Rows are points. The last column is the point's height on a tilted bowl or saddle (a function of degree 2), plus a little noise. Count its main directions that bend up, bend down and stay straight.

Points:
[[  9 -24   8   3]
 [  0  43   4   9]
 [ 16  53 -19 -33]
 [ 11 -17   3   2]
 [ -6  -6   4  -3]
 [ 64 -49  -2  61]
 [-10 -44  15 -17]
 [ 20   1 -39 -18]
 [ 26 -13  10  11]
 [  1 -11  14   0]
 [-27 -18  -9  -9]
 [ 67 -48  20  69]
 [-12 -22  20 -12]
 [ -7   3  -5  -3]
 [ 24  13  31  24]
 [  5  18 -33 -21]
 [-29 -12 -30   1]
 [ 23   4 -61 -29]]
Directions: 2 up, 1 down, 0 straight

Points (39 x 7):
[[ -4  10 -23  46   5 -21  13]
 [-10 -38 -21 -41  -2 -13  18]
 [ -6  19 -51  23  27   1  15]
 [-37  -9 -24  44 -19 -28  34]
 [-10 -20   6   2 -40  32  28]
 [ 54  55  -1  15   4  33  21]
 [-24  17  46   1  26  20  21]
 [ -4 -17  -3  42   1 -15  16]
 [-20 -19  29  22  65  -3  45]
 [-19  26   3   0   5   3   8]
 [ 13  -2  19  19  49   5  20]
 [-11  14 -40   4 -33 -15  27]
 [  5 -63  30 -18   5 -18  12]
 [-45   5  43 -29 -17  38  32]
 [-10  31   8  11 -30  27  21]
 [  0 -10 -19  20  25 -28  15]
 [  6   1 -49 -41  -4  23  38]
 [-20 -24  23 -25  27 -18  10]
 [  3  24  -8   3 -57  40  48]
 [ -4 -31  20  -7  68   1  40]
 [-16  -6  -9  -8 -10   3   7]
 [ 53  -3  20  12 -41  26  47]
 [-26 -45  11 -33 -37 -10  15]
 [-15  -1 -14  26  -5 -42  18]
 [  7 -44  67  18  -2  43  47]
 [-34  31 -21  26   9  33  20]
 [  9 -11  28  22 -18  16  15]
 [  8  37  -4  47   0 -54  25]
 [ 17  27 -11 -20  29   8  15]
 [  9   2  33  -2  15 -26   9]
 [ 31 -23  -8  -2 -36  33  36]
 [ 20  26 -22  41   8  28   5]
 [ -5 -11 -31  -6  49  71  50]
 [  4 -25 -32  24  10 -12  17]
 [ -2  -2  61  18 -26  14  26]
 [-43  10   2  13  33   9  23]
 [-24 -30  45 -11  -9 -34   7]
 [  3   4 -42  12 -15  -5  14]
 [ 16 -16 -11 -23 -24  18  20]]
Directions: 5 up, 0 down, 1 straight

Points, 70 rows:
[[-11 -20 -49  15   6 -30  15 -13  -8]
 [  3  31  29  -8  -2  10   3   1 -14]
 [ 16  -4   1 -17  20  49 -45  -6 -25]
 [ 11  39  27 -19   5  31  19 -14   2]
 [ -7 -24 -55  19  13 -44  21 -29  16]
 [-15  36   0   0   6 -43 -33 -24   5]
 [  2  53  -5 -31  19  38  37  24  12]
 [  1   2  41  -9 -37  -6 -11  38 -42]
 [  8  31  10  11 -11 -34  23  12 -31]
 [-14  19 -16  34  -9 -19  -4   8 -18]
 [ 31   2 -15  20 -37  15 -38  10   3]
 [ 13 -27 -21   0  17 -15 -50   7 -19]
 [ 18  31 -28   7  62  -4   7 -20 -14]
 [ -6  16   4  -8   3  41  14  20   7]
 [-25 -26  27 -35  28  15 -26 -29 -29]
 [-22  -6 -43   4   4 -18  27  -2 -16]
 [-10  15  53 -17 -15  -5  56  43 -17]
 [ -9 -15 -10   7  19  18 -37  18 -13]
 [-19  14 -26   7  -6  -8 -33 -25   7]
 [-16  36 -48  36   4 -13  86  10 -47]
 [ 27  37  13  35  -7  30  31   7  21]
 [ 25 -29  -2   6  15   8  -1  19 -10]
 [ 21 -36  -6   3 -15  26  -6  11  -2]
 [ 34  -8 -29 -21 -37 -28 -25  -4 -24]
 [-12   4  24  20  17  14  36  32   9]
 [  8  20 -30  54  14  25 -32  -5 -10]
 [ 18  36  38   5  62 -30 -10  -9 -19]
 [-28   1  -6 -46 -30 -17 -46 -25 -17]
 [ 28   6   0  16   7   5  20  27   2]
 [-38 -47 -48  19 -45  -6   1  10 -63]
 [-41   7  -4 -21   9  25  19 -19  -4]
 [ -9 -34  56  -8 -30   5  37  28  -2]
 [ -6  -8  -6  44  -4   4  34  25 -28]
 [-19  -3   2 -27   1  34 -42 -21 -27]
 [  3  53  10  17 -40  16  -7 -64 -50]
 [ 10  51  24 -32 -16  22 -26 -14 -31]
 [ -3 -26 -30 -16 -30  -6   2 -33  11]
 [-11 -32 -31 -20  34 -30 -33 -13 -16]
 [-23 -46  54  -3  12  69 -32 -17  28]
 [ 64 -45  17  42 -37  -3  69 -27  65]
 [  9 -20 -40  -9  22  31  -9  19 -31]
 [  8  29  21  -6  78  -8 -48  28  -7]
 [ 18  17   7 -29 -11 -26  37   0 -25]
 [ 13  28 -10  -8 -15 -17  -3 -35  -2]
 [ 29 -15 -72  14  -6  23  47 -29  41]
 [ 22  -3  -5  29 -19 -35  65 -27  -1]
 [  8 -32   2 -11  -6  30  -8 -37   8]
 [  1 -38  22 -33 -39  26  -9 -75  13]
 [ 12  52  27  20 -18  20  -1  -4 -13]
 [ 10 -18  68 -35  -7   0  11  20 -24]
 [ 40  34 -16 -26   2 -32  30  38 -31]
 [ 25  -8   7 -59 -16 -38  20  14 -84]
 [-18 -33  25 -43  -4   3   1 -39  -6]
 [  8  15  25  -1  -6   1   5  -1 -15]
 [ 33 -28  -8  -8  -7 -51   5 -25 -26]
 [ 30  13 -47 -35 -22  12  -1  24   9]
 [-18   3  -7 -22  -6  19 -19   7 -15]
 [-56  32 -39 -16  17 -31  -3  -7  30]
 [-10  20 -18  12  -2 -39 -11 -22   4]
 [ -1  17  16 -12 -23 -54  24  -6 -52]
 [ -2  65 -31 -10  -7  23 -20  11  36]
 [ 36  -8 -33 -40 -21  22  35 -18  45]
 [  2 -10 -12  -6  14  -8  34 -11   1]
 [ -9   3   7 -16  31 -25 -34 -19 -19]
 [ 42  20  10  11   4  22  -8   1   9]
 [ 15   7  19  32  27 -35   1   1  -7]
 [ 20  30  17  36  26  20 -11 -17 -10]
 [-58  17   4   1  -7 -26  38 -11 -19]
 [ -4 -23  -9  25  16  33  31  31  -7]
 [-29  37 -29  24 -13 -54  42  19 -41]]
Directions: 3 up, 3 down, 2 straight

Points:
[[ 23  11 -16  33  18  21 -11  15  10]
 [ -4  -5  -5 -16 -46  28  22  16  -4]
 [-19 -69  -8  54  45  18  -7 -11 -49]
 [  2  -9  40  12 -22   4  17  47   3]
 [ 16 -26  17  14 -26  26 -44  27   3]
 [-10 -21 -35 -44  -8  -2 -40  -6 -25]
 [  3  -5  15   9 -44  -8   3 -32 -14]
 [  8  10  12 -21  -4  -6 -28  20  -4]
 [ 62  72   3  18  15 -13 -46 -20  28]
 [-18   8 -28 -47 -29  -8   3 -20 -23]
 [-14  16  39  -1  16 -25  19  24  -3]
 [-18 -15  -4 -46 -41 -38  -8  13 -33]
 [  5  -9  59  15  16  17  -8 -42 -25]
 [-25   2  -7  -3  -7 -16 -11  -8  -5]
 [ 31  28  -5   2  32 -19  34  10  -5]
 [  0  10  -1   8  15   1 -10  25   6]
 [ 54 -16   0 -48 -30  -6  17 -17 -41]
 [-12  13  18 -30  34  11   4  -7 -12]
 [ 16 -16  11  40 -34  62  -4  15   1]
 [ -7   5 -13  11 -10 -55  25 -31 -40]
 [-37 -36 -17  18 -31  -9  12 -66 -44]
 [ 13  -2   9  -4  10   8  18 -10 -11]
 [ 24 -50 -31  -5 -13   3 -13  22 -30]
 [ 12  17  10 -59  61 -44  -9  -3 -32]
 [  2   0 -24  16 -22  -8   5 -32 -12]
 [ 17  55  31  57  -5  -9  -1  -7  34]
 [-18  10  42 -12  -4 -11  59   9 -22]
 [  0   7  -8   1  31  13 -54  -3   6]
 [ -5 -45  -1   2   2  -1   5 -22 -19]
 [-37  20   7  14  -5  11 -50  -7  20]
 [ 49   3   2  17   2  14  20   8 -11]
 [  3  -2  27 -30 -39 -13 -15  23 -13]
 [ -3 -42  -6  32  10 -19  51 -11 -48]
 [  7 -23 -15  18 -16 -12  47 -33 -41]
 [ 18 -28 -29  -1  -2 -17  20  -5 -31]
 [-16  47  -8 -53 -31 -68 -31  -7 -59]
 [  5  -6 -40  19  32  19  24 -38 -32]
 [ -6 -35 -36 -15  -3 -21  21  -5 -35]
 [ 29  -7  18 -46  29  -9 -62  -9 -34]
 [ 28 -15  32  -5 -23 -13  19  16 -11]
 [-45  -9 -31 -21 -20 -25 -33   6 -27]
 [  0  -6  14   4  42   3  27  11 -16]
 [ 42  -1 -11   2 -26  -6 -68 -43 -22]
 [ -7   6 -16 -10 -65 -12 -43  -4  -3]
 [ 12   5  39  -6  19 -20 -20  11  -2]
 [  1  42  20  -4 -35 -27  32 -51 -35]
 [  8  44  31  16  48 -15  -7  15  19]
 [-31  18  33 -16 -14 -14  -5 -16 -12]
 [  8 -24  36 -48  24  -4 -54   0 -27]
 [-44  37  23 -47 -45  37 -21  56 -45]
 [ 32  37  11 -65   6  -5   8   4 -30]
 [-42 -17 -16   4  30 -14  16  18 -26]
 [-78 -51   2   3  30   7   6 -45 -32]
 [ 20 -37  34 -16  10  22  17 -28 -31]
 [-68   7 -21  18 -17  28  21  11 -18]
 [ 77 -25  29   6  17  37 -24  34 -53]
 [ -3   3 -22  30  -7  32 -15 -16  11]
 [ -7 -68   3 -14  25  -5  10  -6 -23]
 [ 41  16 -27 -37 -12 -16  48 -14 -28]
 [-13  31  31  11  24   1  13  -9   3]
 [ 25 -15  -3 -12  -4  40 -32   5 -14]
 [ 32  12  20  22  30 -24 -12   7   0]
 [ 33   0  -9 -26 -20 -32 -24  12 -24]]
Directions: 1 up, 4 down, 3 straight
